Every row gives one point. The window is the flat piece filled in between its corners: a triangle in 3 columns, a solid with four corners in 4, and so on. A path goes straight from each point to the next, and from the last back to the first. List the points from which the path goes on through the window.

Window (3 x 3)
[[-22   6   7]
 [ 78   8  22]
 [-12 -37 -48]]
Path:
(1): [-40 -33   0]
(2): [ 31 -19  40]
(3): [28 29  9]
(4): [  8  11 -13]
(5): [ -5 -18  14]
(6): [ 31 -44  -3]
(7): [ 43  -9 -36]
(8): [ 47  23 -24]
(9): [ 39 -23  14]
(10): [ -5 -48 -14]
(11): [ -8  -9 -55]
(12): [-41  33 -31]
Through the window after points: 4, 8, 10

Window (4 x 4)
[[-18  45 -19 -85]
 [-30 -17 -30  23]
 [-30  46 -51  -9]
 [  3 -14  28  54]]
Path:
(1): [  3  -9 -20  18]
(2): [-52  13  12  44]
(3): [-38   4  -2   0]
(4): [  6  13 -20 -18]
(5): [ 19   5 -16  32]
(6): [-36   9   6  22]
(7): [-70  22   0   6]
(8): [  6 -24 -46   3]
(9): [ 40   8 -16 -36]
(10): [-31  24  -1 -13]
(11): [-65 -28  12  37]
(12): [ 34   1 -12  12]
(13): [  1  22 -15 -34]
(14): [-36  20  18 -21]
(15): [-71 -11  -1  46]
(16): [  8 -21 -51  44]
Through the window after points: 1, 3, 5, 7, 9, 13

Window (8 x 8)
[[ -7 -21  22  23 -60  58   3 -25]
 [  0  19 -44  21  74 -18 -38  22]
 [-32   7  37   2 -63   0  -4 -38]
 [-49 -15  64   5 -12  50   3 -54]
 [ 21 -20  42 -10 -26  20 -19 -53]
 [ 25   7   1  53  51 -33   6  11]
 [ 24  51  -8   1  67  -2  12  24]
 [-16 -58 -17 -11 -50  -1  40 -41]]
Path:
(1): [  3  -4 -13  10  56  -4 -38  42]
(2): [ -3  35 -41  28  39 -18 -10 -44]
(3): [  8  31  -9   8  23  44 -16 -80]
(4): [-25 -31  42  -2 -40  -3   1  30]
(5): [ -4   2  47 -14  -1  24 -21  40]
(6): [  7  -9 -17  39   5  -1  19 -53]
(7): [  1  32  -4  10  15  27   3 -54]
(8): [ -8 -43  16   6  30   2  -8  16]
(9): [-26 -30  39   3 -20  47   2 -12]
(10): [-14   9  22  25 -36  25   8 -72]
(11): [-14  -7  26  28  -5  15  -9 -51]
(12): [-31 -33  21   3 -25  12   3  -1]
Through the window after points: 1, 5, 9

Window (9 x 9)
[[ 34 -37 -22  25 -76   1  29 -14 -23]
 [ 32 -69 -31 -11 -28  32 -13  23 -26]
 [-11   5 -12 -25  -9  -1  23  81 -21]
 [-22  25 -43 -26 -32  -3 -35 -58  38]
 [ 43  36  24  24  -4   5  49  24   6]
 [-12  20  37  35  22  -6  -5  34 -20]
 [-70   1   1  26   7  33  -1  30  44]
 [ 11   6  -7 -85 -27   6  28 -36 -76]
 [-12 -57 -40  37  37  -3 -12 -20 -15]]
Path:
(1): [ 26 -37  13   8 -53 -13  30 -17   7]
(2): [-11  -5 -11  -8   1 -10 -12 -17  27]
(3): [-10  18 -21  -5 -10  14  -6  -7 -12]
(4): [-10  40 -39  24   3  42  32  40 -41]
(5): [-30 -26  17 -38   1  -7 -10  14  14]
(6): [ 16 -13  37  -4   3   4  57  20  23]
(7): [ 26  70 -20  51 -11   4 -18  17 -36]
(8): [ 16 -14 -59  13 -45  28   8   9 -59]
Through the window after points: 6, 8
